Every row gives one point. Two turns around zero, p and q, are shown by what they do to some points. Where does a point land after both, in the order given? Backwards means that the second turn is done in reverse. Each puzzle has new turns, and all numbers are rounded.
(in the rows, 128 means zero)

Turn p:
[141 181 113] => [164 170 139]
[141 124  84] => [129 152  89]
[ 85  98 151] => [ 81 104 149]
[145 109 164] => [139  86 135]
Turn q:
[ 94  91 147] => [ 85 124  96]
[145 142 112] => [153 125 139]
[ 80  94 103] => [120 129  65]
[131 194 144] => [144 179 171]
[147 100 144] => [108  97 136]
[171 146 118] => [158 113 162]
Where do these land?
p, then q: [ 88 110  59] => [163 193  92]
p, then q: [157 118 149] => [127  91 127]
p, then q: [126 124 161] => [ 99 111 129]
p, then q backwards: [141 160 143] => [148 157 114]

Turn p:
[106  96  96 148 158 140] => [140  87 106 128 168 121]
[134  92 132 140 123 170] => [159 103 145 164 140 131]
[147  78 151 107 100 105] => [138  91 151 124  75 147]
[150 162 126 121 167 120] => [132 160 138  89 150 118]
[109 142 166 172 138 137] => [106 131 145 152 139  76]
[167 209 118 145 180 130] => [142 206 129  85 169  90]
[107 123  86 115  73 106] => [118 122  71 142  94 162]
[104 122 148  77  85 116] => [ 90 125 138 141  90 177]
Turn q:
[155 151  77 125 159 141] => [146 160 140  98 180 131]
[138 174 143 191 113 142] => [118 198 146 146  96 136]
[120  71 132  88 140 132] => [146  64 114 132 143 141]
[117 140 157 156 126  84] => [ 98 131 155 155 104  98]
[169 146  80  66 141 145] => [163 125 122  53 169 124]
[ 93 148 159 144 135 132] => [ 84 134 134 140 108 146]
[ 86 104 142 133  74 123] => [113 112  76 159  93 116]
[156 125  82 120 171 126] => [152 133 149 112 187 126]
[119  93 182 129  93 127] => [133  93 116 156  71 133]
Where do these land?
p, then q: [129 139 208  82  99 169] => [ 89 151 138 155  48 172]
q, then p: [164 112 112 131 153 118] => [142 130 165 103 125 109]
q, then p backwards: [106 181 144 103 143 143] => [112 148 139  86 144  86]
q, then p: [130 146 127 178 137 111] => [100 154 129 134 126  87]
p, then q: [135 118 100 142  76 137] => [163 173 110 143 134 116]
q, then p: [ 88  78  62 138 155 137] => [157 102 112  95 200  91]
p, then q: [143 123 142 123 134  81] => [127  99 101 108 109 109]

Turn p:
[145 107  93 148 127 114 130 155 149] => [148 109 117 106 132 114 170 146 121]
[124 143 143 134  73 147 134 146 145] => [106 134 116 102  72 133 128 130 130]
[115  99 143 149 134 109 101 112 142] => [143  97 124 143 129 115 123 132 168]
[113 158 188 144 156 155 152 120  31] => [ 70 139 197 200 122 125  97  97  94]
[173 105 102 123 119 127 181  76 138] => [137 101  85 106 154 134 134  66  93]
[132 152 159 135 152 108 107 138 149] => [144 159 139 149 121 119 143 124 166]
[134 112 112 132 152 155 155 130 147] => [119 118 106 135 148 155 159 127 116]
[ 91 188 141 155  72 115 101  82 126] => [117 153  93 142  74  75  65 127 140]
[175 117 119  67 153 115  95 116 109] => [191 141 161 113 164 158 104 114 118]
[110 108 109  94 138 112 148 151 121] => [111 128 144  95 168 134 133 144 127]
[150 117  98 127 129 148 132 154 140] => [141 122 121 112 127 148 159 145 104]
[ 74 129 128 127 132 133 101 155 140] => [109 135 130 132 125 129 122 184 159]
Turn q:
[142 158 106 147 105 153 139 113 122] => [146 153 115 144  92 134 154 119 124]
[134 140 114 168 138 156 119 175  93] => [155 178 113 135 151 166 137 156 129]
[ 65  82 145 121 115 111 155  89 152] => [ 92  99 207 136 109 102 112 133 132]
[153 153 182  97 148 154  90 149 114] => [145 142  97  56 149 133 109 114 104]
[135 150 153  64 152 130  96 144  84] => [106 137  93  81 169 122 122 115  73]
[148 151  86 165 125 151  81 139 134] => [137 148  81 142 101 183 124 139 141]
[117 125 134 150 108  90 159 116 166] => [135 109 147 155 106  87 115 137 161]
[134 158  90 152 162 139 120 148 131] => [117 155  90 133 130 151 151 150 157]
[105 117 141 102 114 102 159 103 141] => [110 102 159 134 120  84 128 121 120]
[140 126 100 148 101 115 115 147 126] => [147 124 109 166 123 144 118 143 124]
[115  71 141 143 132  88 166  72 134] => [108 102 193 163 136 103 116  87 159]
[150 105 144  79 135 147 136 141 139] => [139  87 131  91 149 129 149 120 110]
Where do these land?
q, then p: [111  85 146  75 136 129 129  72 114] => [ 96  98 145 150 153 136  68 106 162]
q, then p: [170 145 140 155 179 163 127 103 149] => [134 158  62 104 140 164 119 106 130]
q, then p: [148 147 117 133 100 124 116 128 174] => [150  98 112  87 109 125 135 137 116]
p, then q: [143 153  90 120 136 104  98 163 145] => [156 125  81 124 156  94 149 133 124]
q, then p: [106 106 124  98 107 157 160  80 111] => [ 79 109 148 135 119 119  94  81 135]
p, then q: [147 108 124 142 135 121 155 159 118] => [129 129 164 125 150 101 143 117 124]
p, then q backwards: [ 92  95 131 149 135 121 138  71  83] => [129  91 129 103 122  51 112 119 132]
p, then q backwards: [134 169 164 133 136  90  97 144 149] => [125 156 145 185 131 132 168 112 133]
p, then q backwards: [118  83 147 128 102 152 112 119  89] => [111  80 130 116 104 119  99 115 162]
q, then p backwards: [162 154 119 158 142 136 170 136  83] => [157 168 125 131 181 106 134 129 162]
p, then q: [ 96 164 106 113 116 127 114 182 149] => [141 131  94 115 133  94 141 184 103]
p, then q: [109 126 126 131 113 113 120 180 172] => [143  92 122 120 125  91 154 171 120]

Turn p:
[126 158 179 140 134  86 116 173 110 145  97 108] => [ 88 124 166 130 132 110 117 135  99 119  70 170]
[156  62 166 121 100  74 138 156 153 166 127 102] => [144  81 169 109  77 102 136 174 142 170  99 162]
[ 96  95  86 111 110 171 103 140  91  85 165 162] => [166 139  70 106 159 123  99  96 125 145 190 149]
[ 96 158  85  79 102 162 134 145  98 142 150  87] => [105  95  52 112 132 164 136 109  83 140 134 129]
[115 155 166  93 146 125 128  97 183  91 113 101] => [ 89 117 168 123  89 131 114 131 105  83 161  88]
[102 108 101 138  98 111 156 143 167 144 160 164] => [126 124 113 124 105 151 148 134 189 142 158 169]
[133 131 142 178 139 125 119  71  82 133 164 170] => [152 189 127 156 137  84 163  79 146 141 124 118]
[ 90 142 118 127 171 122 117 130 153 146  74 121] => [100  95 147 114 151 141 111 113 154  80 101 111]
[100  92 145  96 105 153 164 131 141 168 166 155] => [158  92 127 112 107 147 185 109 135 139 166 164]
[186 160 144 169 180 171 143 150  99 117 141 112] => [121 154 147 178 200 119 151 160  87 142 124 105]
[105 119 117 113 131  91 159 154  86  96 148 118] => [111 129  80 110 129  83 133 153 117 114 136 164]
[184 119 142 120 114 161 140  83 131  78 103 151] => [190 169 145 148 110 136 114 152 104 105 153  89]
[128 157 120 155 117 159  91  75 158 131  78  94] => [124 120 142 170 112 160  85  93 131 115 103  63]
[174 136  82 152 145  82  83 144 140 151 110 149] => [117 166 142  98 152 141 101 151 176 161  76 113]
Turn q:
[109 164 109 155 174  87 110  85 157 118 132 163] => [108 136 140 107 173  84  99  95 181  97 143 122]
[ 98 136 126 135  97 157  83 157 134  89 144 114] => [129 108 122 167  93 147  81 158 151 136 145 118]
[109 150 111 145 167 155 133 150 115 158 130 120] => [120 133 102 121 173 136 128 172 140 130 113 117]
[112 153 129 126 142 107 166 140 130 113 146 102] => [105 164 142 151 138 140 134 136 131  94 111 126]
[174 145  97 145  71 135 157 145  89 148 151 168] => [136 135  87 170 147 110 147 126  75 143 170 180]
[173 134 132 183 115 135 150 107  93 151 100 112] => [145  98 110 136 178 138 127  99  72 126 104 146]
[121 143 178 114 133 101 143 130 131 149 140 146] => [124 164 168 108 141 147 135 120 134 141 135 155]
[153 110 114 101 159 152 104 114  60 118  89 140] => [141  63 107  77 122 128 155 155 111  96 138 143]
[164  90 122 164  84 123 119 169 140  86 169 159] => [164 117 146 199 114 113 132 118 109 145 191 110]
[ 68  88 118 108 148 183 107  98  94 119 102 118] => [ 87  53 118  99 102 133 141 165 156 143  98 117]
[ 90 114 165 112 148  91 150 133 195 130  31  82] => [170 153 176 102 101 123 124 109 167 122  13 115]
[107 101 138  73  97  82 107 163 129 151 189 111] => [100 185 168 120  71 121 116 165  95 155 162 116]
[186 136 126 102 129 154 135  73 197 133 140 129] => [134 154  78 105 111 144 145  44 143 134 141 100]
Where do these land?
q, then p backwards: [163  85 167 111 177  81  93 114 132 153 127  89] => [161 130 153  52 164 134  78  97 139 133 106 141]
q, then p backwards: [179 164 155 174 134 100 128 162 137 102 169 180] => [120 115 146 161 145 204 131 132 136  82 140 190]
q, then p: [ 87 120 117 154 149 179 134 166 151 109 145  93] => [103  70 138 175 158 146  95 147 144 143 119 126]
q, then p: [177 110 155  84 116 165  98 140 142  99 140 168] => [155 137 108 142  95 160 170 146 119 187 167 120]
q, then p: [153 163 155 129 103 120 105 124 124 120 151  86] => [140 150 116 140 147 133 102  81  95 148 142 111]
q, then p backwards: [110 169 128 115 118 165 128  94  84  71 114 184] => [ 45 107 119 137 112 122 176 172 159 138 131 139]
q, then p: [124 139 124 150  92 115 166 123 129 134  80 180] => [154 174 159 120 125 124 152 138 182 103 103 130]
p, then q backwards: [151  87 166  78 115 132 158 136 102 150 131 109] => [158  75 126 108 117 128 124 148  83 140  85 137]
q, then p backwards: [ 99  86  75 125 109 123 146 166 142 100 152  79] => [166 152 143 159 123 107 161  79 134 106 121  66]
p, then q: [ 88 147 150 168 122  89 133  75 185 153 158  93] => [ 88 134 164 177 114 118  94  84 138 181  75 131]
p, then q backwards: [106 123 104  78 138 124 135 141 126 179 131 131] => [141 119 144 104 160 165 131  89 106 141 100 132]
q, then p: [131 179 174 172 161 106  91 168 137  86  86 122] => [141 155 210 128 158 128  81 152 102 149 160  90]
p, then q: [ 82 107  88 116  97 131 134 144 108 175  86 151] => [158  92  84 113  97  91 168  93 154 132 134 114]
q, then p: [152 141  78 132 162 133 153  94 141 144 143 108] => [ 94 121  76 121 133 111 120 136 138  92 128  90]
p, then q: [119 100  84 134 129 157 118  73  82 143 107 147] => [139 127  81 111 125 112 129  77 102  80 114  92]
